Every row gives one point. The last column is the point's height on a tilted bowl or saddle (a function of degree 2), plus a little noise. Along how many of its main directions does it bend up, bend down or stay straight?
In the rows, 128 means zero.

Points, 10 rows:
[[125 142 104]
 [179 100  95]
 [161 133  96]
 [160 171 119]
 [135 131  98]
 [189 152 101]
 [ 85 143 109]
 [105 130 101]
 [138 122  96]
 [146 131  97]]
Directions: 1 up, 0 down, 1 straight

Points, 18 rows:
[[126 117 119 109]
 [102 150 108  71]
 [162 143 173 103]
 [172 102 121 105]
 [127 116 146 103]
 [ 88 135 184 123]
 [138 137 171 117]
 [146 122 141 102]
 [169 114  92 125]
 [159 131  76 115]
 [145  84 100 150]
 [109  91 143  89]
 [108 103  74 137]
 [ 81 126 133  72]
 [160  85 121 118]
 [160  95 109 129]
 [109 145 129  92]
 [133 101 135 106]]
Directions: 1 up, 2 down, 0 straight

Points, 23 rows:
[[122 121  78 100  91]
 [ 82 114 111 103 106]
 [110 110 174 107 116]
 [131 133 138 144 109]
 [100 125 172 100 112]
 [108 113  98 131 114]
 [134  90 119 155 112]
 [161  88 129 139 111]
 [151 138 140  96 119]
 [207 109 102 119 148]
 [107 114 136 113 105]
 [122 142 141  74  93]
 [114  84 165 156 144]
 [163 104 121 130 110]
 [165 133 138 136 124]
 [102 121  60  94  91]
 [119 147 181  96 119]
 [173 111 124 117 118]
 [122 169 148 129 113]
 [112 110  97 145 117]
 [120 136 130 140 111]
 [139 141 101 139 118]
 [143 180 111 204  34]]
Directions: 2 up, 1 down, 1 straight

Points (40 x 7):
[[100 109 163 149 118  99  98]
 [ 61 122 105 153 144 121  84]
 [158 132 151 124 117 166 138]
 [116 125 140 152 125 127 137]
 [ 87 126 133 136 153 133 119]
 [156  87  80 144 150 212  58]
 [136 129 109  91 104 129 126]
 [128 137 150 141 118 132 141]
 [107 134 123 178 149 177 109]
 [168  77 118 116 118 127 116]
 [130 135 105  87  80 105  96]
 [159  91 103 145 122  73  94]
 [155 130 112 110  89 115 121]
 [127 150 187 151  79 101  77]
 [150  74 152  85 162 170  94]
 [128  87 124 150 126 114 124]
 [158 128 171 160 148 147 121]
 [142 177 128 158 157 118 116]
 [130 140 140 137  75 109 113]
 [181 117  93 115 148 129 115]
 [ 91 145 143 126  96 119 109]
 [131 111 155 148 126 150 138]
 [141 100 166 129 103 129 125]
 [144 130 102 123 117 165 134]
 [ 97 159 160 112 135  69  64]
 [141 123 163  57 154 127  93]
 [ 90 113 149 138 121 122 114]
 [ 88 112 123 104 125 104 104]
 [140 123  91  89 136  79  98]
 [138 102 114 111 159 146 132]
 [115 173 142 153 120 145 125]
 [136 138 130 179  90  83  94]
 [177  85  90 113 112 151  98]
 [ 96 106 107 186 156  94  79]
 [120 115 112 140 167  80 104]
 [149  86 140  90 156 113 110]
 [110 117  78 143 108 121 111]
 [136  93 121 114 107 100 117]
 [137 132 156 117  82 112 114]
 [153 125  53 127 130 112  93]]
Directions: 0 up, 6 down, 0 straight

Points:
[[107 134 128 125 145 133 155 144 125]
 [124  99 129 116  99 169 109 157 139]
 [118  90  95 127 160 136 122 108 125]
 [160 137 167 102 131 155 157  49  79]
 [139 127 173 160 105 145  93 121 102]
 [114  81 161 108 154  95 140 136 123]
 [ 57 156 141 117 148 120 130  98 107]
 [111 113 157 130 151 144 134  97 121]
 [150 154 137 166 157 139 119 179 151]
 [149 125 111 136 123 165 129 156 117]
 [125 166 123 147 129 148 129 172 132]
 [106 126 131 125 116 134 142 103 129]
 [ 91 156 169 129  92 159  82 130  93]
 [150 135 141 124 146 181  78 153 100]
 [147 125 105  78 111 134 145  97 111]
 [143 132 110 148 127 126  75  74  85]
 [153 156 140 135 111 120 125 125 122]
 [163  81 102 115 170  96 155 106  86]
 [139 136 123  97 174  97 125 149 144]
 [ 94 116 157 144 165 156 126 149 139]
 [147 156 112 120 141 147 171 100  86]
 [104 127 125 126  98  92 136 116 133]
 [120 128 104 136 156  88 116 163 169]
 [ 78 105 122 149 157  62 149 145 142]
 [119 132 110 133 142 145  84 137 132]
 [106 122 135 168 153 122 151 164 138]
 [ 86  98 111 160  80 127 128 166 143]
 [127  99 103 180 134 149 150  99 112]
 [139 143 134 134 169 133 107 137 140]
 [176 180 150 155 132 141 121 153 113]
 [121 146 162  94  71  74  59 119  42]
 [165 138 105 161  89 157 135 115 103]
 [154  91 130 144 107 117  65 147  91]
 [126  82 174  99 139 159 136 115 112]
 [142 147 160  90  97 123 212 148  43]
 [124 181 163 111 166 185  87  96  42]
 [106 121 171 117  90 137 114 128 125]
 [163 141  86 127 169 115  93 117 112]
 [ 99 134 145 162 141 101 151 118 131]
 [162 117 126 160  77 188 137 118  97]
 [120 129  82 141  79 131 147  94 149]
 [181 155 178  99 121 154 131  86  72]
 [115  99 143  86 132 136 170 160  98]
 [123 141 127 169 156 162 104 155 127]
 [110 143 181 158 120 106 103  81 101]
 [110 126 108 121 110 109 111 167 157]
 [106 117 148 172 119  80 109 114 122]
 [122 185 129 132 120 113 120 148 134]
 [ 67 176 156 128 121 165 125 165  97]
 [130  95 173 101 105 144 143 105 123]
 [175 113 131 111 109 158 151 131 109]
 [104 104 112 162 174  98 155 158 141]
 [136 147  76 129  82  90 123 133 140]
 [ 96 113  84 133 128 102 165 109 131]
 [145 116 140 102 150 138 140 143 119]
 [152 153 131 135 160 155 130 149 120]
 [100 134 109 101 184 138 134 128 116]
 [158  68 135 151 160 148 112 169 104]
 [ 85 112 167  97  76 102 149 188 123]
 [180 159 150 120 113 139 113 152 116]
 [146 123 107 103 129  77 184 135 107]
 [102 129 112 144 118 136 118  72 137]
 [143 146 130  84 111 150 153 174 110]
 [133  60 115 122 157 151 131 157 108]
 [ 97 115 111 123 127 105 104 126 144]
 [129 191  85 115 133 113  82 142 128]
 [148  99 179 137 100 140 112 179 136]
 [115 130 141 105 115 141 157 142 113]
 [114 139 109 183 150 108 123 115 135]
 [136 126 160 131 188 129 149 181 157]]
Directions: 1 up, 4 down, 3 straight

Points, 77 rows:
[[ 93 144 108 108  94 133 121 125 156]
 [116 147  88 152 123  93  87 130 157]
 [152 131 159 111  65 126  95 115 174]
 [122 150 123  78 128 144 159 150 161]
 [121 167 114 125 149 137  93 213 162]
 [134 135 158 108 160 157  96 152 157]
 [118 132 146 140 149  95 163 163 128]
 [138 138 133 117 131 177 171 141 158]
 [157  92 135 123 101 113 119 156 146]
 [143  85 104 165 120 143 143 128 134]
 [171 157 132 147 116 170 105 142 155]
 [ 92 147 119  99 108 113 100 117 152]
 [170 174 130 150 130 101 137 118 139]
 [158 166  84 141 151  80 134 141 154]
 [123 105 148  81 168 107  94 153 163]
 [142 114 109  94 108 120 151 147 155]
 [132 109 171 136  93 109  96 145 151]
 [163 137 158 116 113 107 102 131 145]
 [121 112 132 157 147 113 136 134 126]
 [ 97 136 100  83 141 101  99  93 156]
 [126 183 121 121 117 114  85 130 143]
 [124 109  72 119 112 156  95 142 171]
 [137 112 123 130 121 148 141 144 138]
 [125 131 158 120 141 105 122  67 123]
 [137  70 123 138 134 137  80 114 156]
 [171 128 160 166 107 166 140 165 157]
 [139  69 139 116  87 133 108 160 161]
 [172 130 134  81 133  87  90 134 163]
 [102 134 139  99 118 116 186 128 148]
 [ 48 110 103 106 118 155 119 150 189]
 [157 110 113 126 138 186 148 146 157]
 [111 171 127 145 151 127 129 155 138]
 [104 143 131 162 126  96 131 123 131]
 [108 116 127 107 111 131 101 113 149]
 [ 76 166 102 115 140 150 161  77 149]
 [144 154 189 166 127 117 152 177 148]
 [174 121 129 112  99 135 143 126 157]
 [ 93 125 126 175 156 156 148 134 144]
 [151 133 120 142  84 163 145  91 152]
 [140 104 135  91 203 105 113  73 152]
 [140 152 128 137  91 156 145 127 148]
 [110  88 133  91 117 132  88 126 170]
 [133 150 159 165 127 161 131  96 138]
 [161 137  88 129 132 142 146  89 145]
 [150 161  93 171 140 124 160 105 143]
 [146 104 131 132 129 111 105  96 135]
 [187 144  99 140 117  90 143 170 166]
 [ 95 132  95 148 120 132 160 156 153]
 [117 126 165 181 156 167 132 121 148]
 [135 110 122 133 124  72 174  87 118]
 [147 136 144 148  94 124 161  93 141]
 [120 161 139 146 105 101 153 152 138]
 [152 133 135 108 103 116 131 108 142]
 [ 57 119 178 147  95  86 124  99 168]
 [159 106 121 114 126 110 129 125 139]
 [115 144 188  87  95  86 163 155 145]
 [112 121 155 112  80 122 109 114 156]
 [152 150 147 111 148  93 117 149 133]
 [ 81  67 116  73 113 134 129 102 186]
 [ 88 169 122 127 134 128 159  94 135]
 [107 179 149 137 150 138 133 150 138]
 [158 103 180 131 143 164 111 102 160]
 [186 193 110  70 150 151 109 116 188]
 [120 130 114 112 149 108 120 160 142]
 [ 53  60 157 112 186 150 170 156 196]
 [145 156 133 123 145 178 142  87 145]
 [173  67 126 130 173 151 107 136 163]
 [107 146 116 146 112 152 129 159 144]
 [149 140 115 171 126 115 110 149 144]
 [109 143 185 151  73 167 136 181 167]
 [135 163  75 160 180 177 124  98 155]
 [109 109  85 127 148 106 160 144 146]
 [142 161  93 128 135  93 130 127 141]
 [ 87 139 113  94 179 144 100  89 162]
 [122 168 115 161 116  95 126 135 139]
 [180  76 137 163 122 151 143 147 145]
 [101 158  92 117 156 136  93 156 162]]
Directions: 5 up, 0 down, 3 straight

Points (63 x 9):
[[141 115  67 105 107 145 136 143 164]
 [164 192 116 106 163 170 133 128 152]
 [112 168 140 117 128  87 125  85 159]
 [ 78  73 150 106 110  98 182  99 108]
 [150 146 146 105 136  97 147 132 125]
 [100 121  72 102 142 127 124 113 159]
 [117 150  96 152 114 136 111  70 153]
 [117 125 101 138 117  92 143  83 148]
 [ 48 141 113 130 124 100 101 121 151]
 [125 117 110 117  91 126 136 134 142]
 [162 133 148 119 130 135 135  89 168]
 [ 65 147 160 120 101 158 125 144 132]
 [122 126 121 152 165 126 119 128 127]
 [153  91 153 163 136 104 116 202  71]
 [116 121 133 122 158  71 154 158 107]
 [ 76 131 127  95 125 161 104 129 148]
 [152 127 123 143 163 120 125 155 127]
 [134 108  82  81 118  98 131 121 125]
 [109 129 105 125  81 117  96 197 111]
 [188 151 122 126 135 106 127 118 139]
 [110 149 114 163 173 133 102 119 112]
 [124  91  98  55 127 175 143 101 190]
 [102  99 119 132  76 154 144 104 163]
 [120  82  95 120 147 157 125  99 160]
 [ 86 104 152 130 145 171 113  98 109]
 [137 186 127 123 133 170  90  97 156]
 [124 115 165  98 126 194  83 150 185]
 [122 123 160 126  98 119 137 108 143]
 [150 127 133 117 170 106  99  88 131]
 [ 70 154 103 122 120  97 134 215 130]
 [ 75 112 172 130 119 112 125 111 115]
 [138 121 163 113 158 147 106 138 144]
 [116  63 138 162 131  98  96 179  65]
 [110 158 133 104 101 152 122 112 157]
 [116 115 110 115 115 139 122 148 145]
 [159  97 151  93 109  99  84 106 120]
 [110 137 114 112 142 148 144 144 145]
 [125 144 142 113  97 116 109  81 164]
 [105 124 122 100 156 144 136 106 133]
 [137 145 122 165 133 135 161 104 170]
 [153 108 119 117  88 136 129  79 156]
 [103 162  79  91 143 116  86 113 152]
 [119  87 159  58 107 168 134 153 168]
 [139 106 129 159 157 141 148 124 157]
 [115 147 147  98 150  74  86 126 126]
 [ 99  58 127 108  82 116 129 134 122]
 [119 129 152 116 160 115  51 128 130]
 [115 126 118 157 118 130 174 108 170]
 [152  88 127 138 166 158 122 100 163]
 [159 150 122 163 111 147 107 114 147]
 [ 96 112 106 143  88  91 128  51 155]
 [150 161 117 138 146 174 123 112 160]
 [125 160 100 107  91 199 123 100 176]
 [164 118 134 102  92 100 117 137 106]
 [109 124 131 120 168 124 112 121 118]
 [116 170 127 154 125 134 185 131 166]
 [142  94 132 117 183 110 139 140 116]
 [133 157 146 166  89 134 120 143 127]
 [132 129 122 116 139 129 190 211 136]
 [163 162  94  91 108 116 107  91 157]
 [152 127  83  67 129 137  99 152 157]
 [151 164 152  97 125 110 128 153 126]
 [148 121 137 164  94 129 104 140 117]]
Directions: 3 up, 3 down, 2 straight

Points:
[[148 149 116 102 130 115 103 137 144]
 [147 121 138 134 135 117 120 142 140]
 [140 122 148  97 176 149 141  95 157]
 [137 162 136 165 153 107 126  86 166]
 [ 86 120 104 111 161 120 164  74 153]
 [112  94 125 166 126  80 168  93 151]
 [163 149 129 143 124 110  99 134 150]
 [ 96 207 135 101 123 127 154 112 170]
 [ 67  94 102 183 124 166 122 161 150]
 [116 187 134 125 127  34 200 124 182]
 [157 193 102 137 145 103 103 132 162]
 [134  55 122 100 136 156 123 126 156]
 [157 159 162 112 113 131 146 115 157]
 [112 153 128  83 104 147 154 147 158]
 [125 157 126 135 109 136 129 114 147]
 [ 87 147 153 123 116 162 108 141 150]
 [117 151 121  76  51 148 137 124 170]
 [126 122 156  82  85 115 172 126 163]
 [148 134 156 109 105  89 153 156 146]
 [139  88 124 166  79 177 155 117 153]
 [119 148 230 153 116 119 115 139 168]
 [120 176 150 105 196 145 102 121 164]
 [164 121 148 107 111  84 135 123 150]
 [135 158 131 126 150 112 126 106 150]
 [124 135  81 139 158 172 145  65 169]
 [ 96 167 139 128 154 149 101 196 160]
 [113 138 125 100 119 135 179 151 154]
 [144  97 124  86 137 169 127  99 159]
 [104 121 147 131 133 154 127 155 141]
 [141  99  74 124 161  73 135 126 154]
 [149 104 186 103 148  99 112 140 139]
 [125 120 123 128 182 175 102 129 159]
 [114 145  66 158 195 119 133 119 168]
 [ 97 125 123  84 150 156 145 142 153]
 [119 155 171 112 125 135 138 113 156]
 [122 134  83 127  90 133 132 149 147]
 [117 128 136 141 119 132 109 138 141]
 [112 146 179 127 148 164 137 121 160]
 [ 94 141 133 176 120 113 144  73 159]
 [100 159 134 103 124 152  89 124 150]
 [147 137 110 136 101 137 144  66 156]
 [160 123  82 102 147  82 137 127 153]
 [ 90 128 147 137  91 118 156 101 148]
 [ 81 150 140 122 154  86 112 204 136]
 [109 137 143 106 163 100 138 129 140]
 [130  96 145 109  66 117 176 124 159]
 [190 149 136 171 163  99  85 159 173]
 [ 85 125 130 112 161 130 146  93 147]
 [141 140 152 118 125 149 159 150 151]
 [145 140 136 128 139 151 111  92 153]
 [141 130 154 108  70 137 114 170 151]
 [133 131 125 114 111 147 165 105 153]
 [129 134 102 126 130 119 104 137 142]
 [119 164 131 143 135  88 137 120 149]
 [153 142 127 138 111 121 122  74 156]
 [104 166 158 131 103 146 117  82 165]
 [121  64 188 171 107 144 163 165 132]
 [103 160 143 133 136 154 154 114 157]
 [160 103 136 138  83 109 118 119 151]
 [109  99 100 167 133 169 147 152 152]
 [158 142 162 134 113 140 117 153 147]
 [128 105 136 112  90 128 125 139 144]
 [101  93 163 108 133  96  84 126 140]
 [180 110 110  65 149 117 110 112 153]]
Directions: 5 up, 0 down, 3 straight

Points, 62 rows:
[[182 126 173 122  60 117 148 117  98]
 [135 130 174 121 158 153 105 159 112]
 [103 126  92 165 166 129 115  91  84]
 [148 177 100 127 184  97 174 128  81]
 [130  95 122  95  82 111 168 151  99]
 [196 134 160 124 106 133 100 168 108]
 [112 103 142 165 125 151  94 170 124]
 [127  81 123 143 139 115 128 119 118]
 [ 91 110 174 109 130 160  96 146  98]
 [111 117  83 118 186  89 127 144 134]
 [ 79 122 121 124 184 149  76 136  96]
 [109 125 138  98 116 153 108 133 127]
 [147 139  85 126 119 140  97 123 132]
 [131 165 157 110 119 105 148 126 101]
 [145 125 134  67 164 148 111 140 115]
 [135 112 145  89 143  81 122 173  97]
 [162 105 165 102 170 151 117 183 107]
 [110 111 151 124 165 167 111 142 117]
 [155 135 112 188 125 132 143 119  89]
 [ 93 120 178 106 146 177  99  71  72]
 [116 143 161 106 135 113 139  87  86]
 [117  96 107 148 113 169 127 125 119]
 [191 102 179 124 108 142 145 123  96]
 [ 86 176 148  67 134 150 163 103 123]
 [ 69 109 111 121 147 105 144 157 149]
 [101 160 119 151 174 189 181 125 133]
 [146 156 151 128 159 164 146 118 114]
 [117 131  79 160 156 116 132 149 135]
 [109 113 126 126 144 138 122 124 120]
 [132 139 162  84 168 107  85 121  71]
 [ 91 113 140  80  80 127 122 163  98]
 [ 88 137 173 166 140 155  67 148  92]
 [138 156 111  97 133 155 118 123 140]
 [110 147  70 156 174  88 135  73  47]
 [153 129 215  61 161 156 146 129 103]
 [140 174 147 113  96 137  92 130 133]
 [121 170  96 127  91 130 100 126 138]
 [167 148  86  83  91 145  92 121 164]
 [152 105  99 157 148 100 105 111 109]
 [192 110 124 131 105 120  89 117 120]
 [147 148 112 100 164 107 170 139 120]
 [172 162 120 140 112 136 112 140 123]
 [158 129 148 121  95 134  94 142 130]
 [139 108 185 143 125 122 167 123 103]
 [174 153 113 174  92 101 133 133  92]
 [124 127  74 136 137 128 138  72  74]
 [122 159 169 167 149 160 136 132 104]
 [124  75 138  94 128 131 131  91  89]
 [143 151 161  95 169 122 130 167 115]
 [141 131 177 117 110 165  91 120 125]
 [144 142 132 140 119 106 131 123 108]
 [ 92  98 130 115 160 123 176 175 171]
 [120 139 142 128 124 135 132 116 117]
 [167 158 100 123 104 150 167 117 126]
 [127 150 123 102 104 115 142 126 121]
 [127 127 129 135 141 113 133 137 123]
 [132 152 109 179 122  86  93 136 115]
 [106 117 101 161 136 157 148 106 104]
 [111  98 148 126 139 120 120 105 107]
 [138 155 165 193 119 120 144 157  97]
 [116 145 112 162 107  82 129 110 104]
 [128 140  98 127 109 136 142 141 140]]
Directions: 2 up, 5 down, 1 straight

Points, 63 rows:
[[157 140  90 147 152 140 117 123 129]
 [191 130 143 101 192 189 158 102 157]
 [150 109 109 103 145 117 122 103 138]
 [ 84 119 112 148 140 170 135  94 117]
 [108 115 114 162 117 117 120 173  83]
 [134 147 137 114 102 145 135 113 124]
 [139 173 117 123 173 105 102  79 133]
 [159  67 131 104  66 107 146 100 101]
 [161 141 121 119 189 152  94 169  97]
 [ 96 138 127 147 137 110  90 162 122]
 [115  97 113  69 119 104 126  91 131]
 [142 151 141 162 112 144 136 123 110]
 [137 113 163 125 166 146 181  90 125]
 [110  95  97 128 116 130 127 141 110]
 [114 146 121 117 162 158 122 122 127]
 [137 147 110 136 141 136 122  87 140]
 [141 162 183 109 127 108 108 131 120]
 [180  87 137 165 119 144 123 102 105]
 [ 96  93 134 156 175 122 130 164  48]
 [136 125 111 148 145 159 129 146 108]
 [126 147 175 122 196 119 132 134  90]
 [167  93 143 147 122 120 147 108 106]
 [179 130 120  84 170 125  97 137 114]
 [ 90 149 110  96 157 125 129 106 125]
 [101  69 207 103 142 119 187 139  38]
 [ 90 105 112 158 179 164 129 118 100]
 [ 91 141 129 161 138 130 147 143  94]
 [131 133 130 115 125 102 120 125 130]
 [121 175  77 182  87 163 180 102 107]
 [105 109  83 129 195 126 153  85 135]
 [133 122  69 102 126 140 110 130 125]
 [ 97 121 126 117 114 155 149 115 122]
 [130 168 117 100 142 116 153 146 125]
 [119 110 107 150 129 167 128 122 117]
 [167 116  80 165 140 143 107 101 132]
 [169 179 138 144 119  62 139 139 143]
 [118 114  92 110 177 139 159 128 124]
 [158  74  85 140 142 136  88 136  98]
 [ 91 122 123 113 117 162  83 124 115]
 [175 156 120 158 143 106 112 118 123]
 [148 151 109 153 118 121 159 174 106]
 [158  85 166 109 161 112 151 146  77]
 [149  99 158 145  77 100 111 140  77]
 [105 116 169 131 132  74 112 163 112]
 [133 128  73 170 142 136 156 157  81]
 [ 76 128  76 174 119 104 129 128  81]
 [128 176 142 146 133  99 148 140 136]
 [102  88 148 154  95 146 143  94  88]
 [118 127 143 161 175 108 116 151  86]
 [182 150 122 103 167 156 202 109 130]
 [144 153 140  95 165  79 121 125 123]
 [109 135 100 140  85 128 134 184 111]
 [112  99 130 118 168  99  95  77 127]
 [143  96 105 116 122 152 141 112 145]
 [ 93 162 105  68 106 103 106 120 133]
 [122 125 117 114 113  90 173 137 118]
 [153 104 140 150 143 169 115 111 122]
 [ 92 160 178 104 157 178 126 110  79]
 [173 124 127 127 135 112 200 162  84]
 [122 130 116  80 144 130 166 133 123]
 [112  99 163 117 159 121 123 138  96]
 [145 153 148 113 148 107 110 109 128]
 [ 99 131 140 123  89 130 134 176 119]]
Directions: 1 up, 5 down, 2 straight
